Each row of a before or after table is a point. One or more steps were done to the points. Then noise was added and the rows were shuffled. The steps act on how far a point lies along the listed directions, d1 being the first. What was done? A step turns or swaps two directions, mirrors them in a line or flattens them onto one, adds a multiple of one to another, or multiplies one. Angles are multiples of 10 degrees, from the lower direction toward the higher: turns from -170 to 170, lines from 10 to 170 but not 90. Use the fewest steps. Two steps may share a direction if one is a turn and the other turns, adds or multiplies; they go together, in the order done. Otherwise the lowest direction goes first.

Directions:
(1): [42  3]
(2): [  3 -42]
Before (13 x 2):
[[-15  11]
 [-19  17]
 [-14   2]
 [-15   4]
 [ -5 -28]
 [  1 -40]
 [ -4   1]
 [ 17   6]
 [ 60   5]
 [-12  27]
 [ 12 -25]
 [-14 -29]
 [ -7  15]]
After (13 x 2):
[[  2 -32]
 [ -4  -1]
 [ 22 -16]
 [ 49  35]
 [-25  18]
 [-25   5]
 [-13  -6]
 [ 11  14]
 [-13   9]
 [-15  -4]
 [ 21 -34]
 [  9 -27]
 [-18   2]]
Steps: turn d1 and d2 by -30 degrees

Directions:
(1): [-10  11   7 -40 -45 -39]
(2): [ -8 -12  -1  21 -56  40]
Before (10 x 6):
[[  2  10  15 -17 -14 -19]
 [ 13  11  -2  20  34   1]
 [ 18  -1 -10   0  60   4]
 [ -8  -7   8   6 -11  27]
 [ 19  -8 -11  28  17  40]
 [ 10  -8 -10  27   6  48]
 [ -9  11   1 -21 -59 -13]
 [-11 -15   3   1 -20   0]
 [ 10   2  -2   6  36  15]
 [  4  -4  -2   7 -20   2]]
After (10 x 6):
[[ -6 -19  -1  16  -1   9]
 [  8  -8  -7  18  -4   6]
 [ -4  -5   7   8  20  21]
 [  4  11   1 -22  27 -18]
 [ 17   2  -9   5  52  12]
 [  7  13  -4 -39  24 -38]
 [ 10  22   2  -8  21 -30]
 [ 23   4  -7   0  50  -1]
 [  0   4  15  -3 -32   6]
 [ -4  -4  -6  24 -43  43]]
Steps: turn d1 and d2 by 70 degrees

Directions:
(1): [ 60  -7  25  -9  23 -13 -10   1 -36]
(2): [ 23 -29 -17  43 -16  22 -33  30  13]
(3): [ 29   7   7 -18  18  45  14 -17  48]
(4): [-16  14  36 -30  -2  -2 -55  22  17]
Before (12 x 9):
[[-18  21  10 -25   8 -20  16 -10 -15]
 [ 10  19  25 -19  10  -6 -21   7   5]
 [ 33  19  15 -14  10  44 -15   2  60]
 [-11  10 -26  19  -2  -4   4  10  19]
 [ 11 -14 -11  25   3  19   6   7   6]
 [ 11   0   1   5  -1   7  20  -6  -5]
 [ -2  -3  10 -11   4 -20  -8   4 -37]
 [-45  16 -16  -7 -13  14   0  -7  19]
 [ 20   5  29 -31   5   5 -18   0  13]
 [ -2   0  -7   3  -2   8 -17   5  -3]
 [-22  18  45 -36   5 -47 -13   2 -39]
 [-35   3 -11  18 -20  -9  -6   7  -6]]
After (12 x 9):
[[-43   7 -22   9 -19  13 -13   2  15]
 [ 15 -17  -7  15 -11 -28  -2   6 -38]
 [ 24 -13 -15  30 -10  18 -12  17   9]
 [ 54 -40 -28  54  -3  14  27   0 -15]
 [ -7   4  -9  -7   2   2   5  -8  -9]
 [ -2   5  16  -7  -3   9  -9   7   3]
 [-37  19   6   2 -19 -59 -26  19 -39]
 [-19  12  17 -24  10  -4   0  -2   2]
 [ 35 -16  -9   9  10  19  17 -10  -9]
 [-21  27  -8  -7   6  -8  -2   6  27]
 [-14  12 -10   5  -6  23  17 -13  22]
 [ 17  -5 -12  24  -3 -19   9   8 -28]]
Steps: turn d3 and d4 by 140 degrees; add -0.3 times d1 to d4; multiply d2 by -1

Directions:
(1): [-24  -7  55  11   1  -1 -21 -29  -6 -52  12  12]
(2): [ 44  28   0  26 -18  25 -42   1  -2   8   1  45]
(3): [  1 -12 -36  26 -28  14  40  10  13 -44  30  17]
(4): [-12   6  20 -39  -2 -17  27   8   5  23  28  60]
(5): [-42 -29 -32 -12  -7   6 -42  -2  41   2 -17  22]
(6): [-18  36  -9 -26 -31  11 -26  -2   2   4  54 -35]
Before (11 x 12):
[[  0   5  11  -2   9 -10  -1  -5  -5  -9  12 -16]
 [-12  13 -16 -26 -11  -4  27   0  -3  -4  38 -10]
 [-26   9  23 -30   5 -12  -2 -10  -6  20  16  -2]
 [ 18  35  13  -2  -7  -1   6   7  -5  13  10  19]
 [-16  -6   4   6   8   1 -60 -18  16  -2 -12   8]
 [-20 -25  -6 -28  -4  -3  15  12  25   9  20  19]
 [ 22  16   2  -5  -1   4   4  -1  -7   0   6   4]
 [  4  11  21  20  -2   8 -11 -14 -13 -10 -16  -3]
 [ 22 -16 -34  24  -6  20 -23  13  22  10 -12  32]
 [  1  -1   3  25  -5  13  19 -12  -2 -25  10   5]
 [ -2 -14  10  -2  16  -4   0  -1  -5   8 -21  -4]]
After (11 x 12):
[[ 28  25  34  19  16  -4 -18 -18 -26  -4   4 -20]
 [-10   0   7 -11  10 -10  -7  -5   4  -4  17   2]
 [ -1  -8  14  -7  16  -6   5   3 -10   9 -17   0]
 [ 58   9 -14  34  -1  18   8  12  -9   6  -3   8]
 [  5   4  -6 -15  -2   2 -10  -1  14   0   3  21]
 [  0 -27 -22  13  -2  11  -4   9  11 -15  -4 -43]
 [-25  -2 -35 -19 -12   4   3  -2  10  -8  23 -18]
 [-32  -5  -3 -11   4  -1 -31 -11   3   8  -5 -29]
 [-10  -5   6  15 -10   9  22 -11   8 -17  14  23]
 [ -5  13  26  -1  -5   0   0 -11  -7  -1  -7  27]
 [-11  14 -15   1  -8   7 -31   1  23  10  -8  18]]
Steps: turn d4 and d5 by 130 degrees

Directions:
(1): [ -4  -3  22 -12 -29  21  15  32 -17  26 -10  18 -25 -30 -11  -7 -43   7]
(2): [  5  19  14 -10 -26   6  24 -23  30 -26   3  11 -40  32  11  30 -13 -14]
(3): [-30   2  18  60  -9  11  -6  17 -15   1  43   8   1  20   2   3  -1 -18]
(4): [ 28 -21  -7  -3   9  -2  -9  22  39  27  42 -15 -28  13 -18  -3   3  27]
Before (8 x 18):
[[ -4 -28   2  32  17  -4 -34  27  10  19  39  -6   2   5  -9  -7   5  14]
 [-10  -3   1  20   0   6   2   2  -6   3  17  -2   9   5  -2  -1  -3  -3]
 [ 13  -9   7 -26  -2   9  10  26   4  21 -15  -6 -20 -17 -20 -14 -20  16]
 [-15  19  15 -12 -11   6  12 -15 -17 -24 -40  14  11 -11  21  12  -6 -14]
 [ 16  -2 -14 -25   3   3   5  -1   5   3 -20   0   4   0  -2  -5  10  11]
 [-14   5   2  14  -2   0  -8   0 -16 -20   0   1  15   9   0  -4  11 -11]
 [-22 -13   3  27  11   6 -10  20 -17   9  25  -4  12  -9   6 -18   7  -2]
 [ 22  -1   7  19   9  -6  -5 -11  60  -1  54 -14 -27  52  -7  19  15  -3]]
After (8 x 18):
[[  2  -1  10  -3 -17  10   2  16   4  -2  12   4 -21   9 -11  -1  -9   4]
 [-11   4  16 -20 -21  15  23   0  -4  -9 -13  12 -23 -12  15   1 -21  -8]
 [ 24 -11   0  -7  12  -3  -7  10  42  10  29 -14 -20  17  -2   8  12  21]
 [-25   5  24  -3 -20   9   0   0 -28 -13 -38  27   4 -21  12   6 -28 -14]
 [ -2  -1   5  -5 -11  10  13   2  -5   7  -2   3  -4  -7  -4   1 -20   2]
 [ -1   4 -11  10   6   1  -1  -8   1 -10   3   1  14  23   6   2  25  -4]
 [-28  -6  19  36  10   8 -17  31 -51  28  -5   7  44 -37 -11 -31 -12 -10]
 [  5   6 -12 -22  22 -12   3 -22   1 -23 -35 -15  18   5   0  -5  20  -5]]
Steps: turn d1 and d3 by -100 degrees; turn d2 and d4 by 150 degrees

Directions:
(1): [-18   9  22 -11 -21 -20  12 -43  16   0  26 -36  31  -8 -11 -12  51  27
 -55 -42  27  -8 -13  -2 -29  -3 -19   1 -33  13  10  42]
(2): [-18  -3 -36 -22  38  16 -17  30  -4 -28 -10 -12  24  28  36 -43  41  14
  -9 -20  -9  22   7  18   7  12  60 -25 -37  -9 -30 -12]
(3): [-51  11  -8  25 -27   5  -5  -7 -14 -16  11  10  44 -40  48  -2 -24  19
  58 -21 -22  28  13   1 -36  10 -19  31   3  -3 -25  19]
(4): [ 45  34  12 -34  33   6   2  19 -19  13  46 -28   6 -20   0   4 -59  22
  23   5  25  10 -44  25  -6  26  -2 -24 -34   1  -9  22]
Before (9 x 32):
[[ -3 -15   9  19 -16  -2   1  -3  -4   1 -16   5 -19  19  -7  12  -1 -27
   -9   0  -6 -15   4 -14   3 -21  -4  15  25   4   8 -26]
 [ 24  12  11 -17   3   2   3  -3   6  12  -2 -11  -6  10 -20   0  -9  -5
  -19   6  17 -18 -13   6   7  -2  -4  -7  -8   6  17   0]
 [ 60   8  19 -22  14  -6  13  11  -6  23   8  -6 -30   4 -37  26 -32   5
   -5  27  34  -9 -26   6  18   6 -12 -16  -2  -3   8   6]
 [-19 -18 -19  23 -10   9  -6  15  -6 -11 -18  30  -1   3  14  -1  -2 -25
   26  11 -20   3  20  -3   1  -7   8  19  39  -7 -15 -21]
 [ 33   3  24  -8  -8  -8   9   0  -2  31   7  -6 -18 -24 -11  20 -16  -7
   11  33  15   4   1  -7  -1   3 -28  11   6   1   6   8]
 [  0  20  -1  10 -12   2  -4   2  -6   6  23   4  12 -43  17  10 -31  13
   23 -10  -2  13  -7   8 -12   7 -22   5  -6  -2   8  11]
 [  8  20 -11  13   7   0  -4   8 -13   1  12   7  -2 -28  17  11 -54  -6
   52  13  -7  14 -13   1 -16  11 -16  15  17  -2 -16   2]
 [  7 -10   0 -13   6 -12   0  -8   5   1   1 -15 -11  35  -4 -11  48  15
  -60 -26  18 -11   7  -1   5 -12  22 -11 -16  -2  16  -2]
 [  0 -19 -25  -9  28   8 -17  22 -12  -6 -14   8  -6  27  21  -4  15  -4
   11   8  -4   1  14  16  19   2  43 -15 -16  -5 -14 -25]]
After (9 x 32):
[[ -7  -7 -17 -17  24   2 -10  10 -14  -8  12 -16  20  15  28 -15  25  17
   -2 -16  12   2   2  22   1   7  36 -16 -40   1 -21   3]
 [ 19  10  24  -9   3  -6   4  -5  -7  10  19 -29 -10   8 -10   5 -16  -8
  -24 -11  22 -11 -27   1  -5  -5  -5  -2 -12   7   6   2]
 [-16  13  13  10 -31  -3   9 -18  -9  -1  15   2  31 -39  17  17 -20  36
   34 -15  10  21  -1   2 -27   6 -34  24  -2  -3 -14  37]
 [-17 -11  -6  25 -30  -6  -4 -15  16   2 -14  20  -8 -14  -3  11  23  -8
  -17 -10 -11  -4  18 -12   6 -17 -17  15  14  -7  23 -14]
 [-29  -2  -6  21 -23 -18   2 -31  17  -9  -8  -2   8  -3  -3  -4  48  -9
  -31 -17   1  -5   9 -20 -19 -14 -18  20  15   5   5   9]
 [ 10  -5   8 -19  14  -6   7  -6   9   1   9 -17   0  21 -21 -14  44  -3
  -48 -11  24 -16 -13   8  -1  -4  15 -14  -8   5   3  10]
 [ 30   9 -12  -9  26   9  -9  32 -24   5  12   4 -11   3  23   7 -52  16
   34   5   1  12  -5  17   6  13  20  -6  -1 -10  -5 -12]
 [ -1  -2  24   5 -32 -11   8 -12   2  19   7  -8   2 -32   2  15   8  -1
    5   9  11  11  14  -9 -18  -4 -37  29   2   5   0  22]
 [  0  20   5  -2  -9   7  -3   1  -6   3   1   2  19 -14  10   2 -34   6
   24  -2   0  -3  -5   8  -8   4 -14  14  -1   2   0   4]]
Steps: mirror d1 and d2 in the line at 100 degrees; turn d3 and d4 by -120 degrees
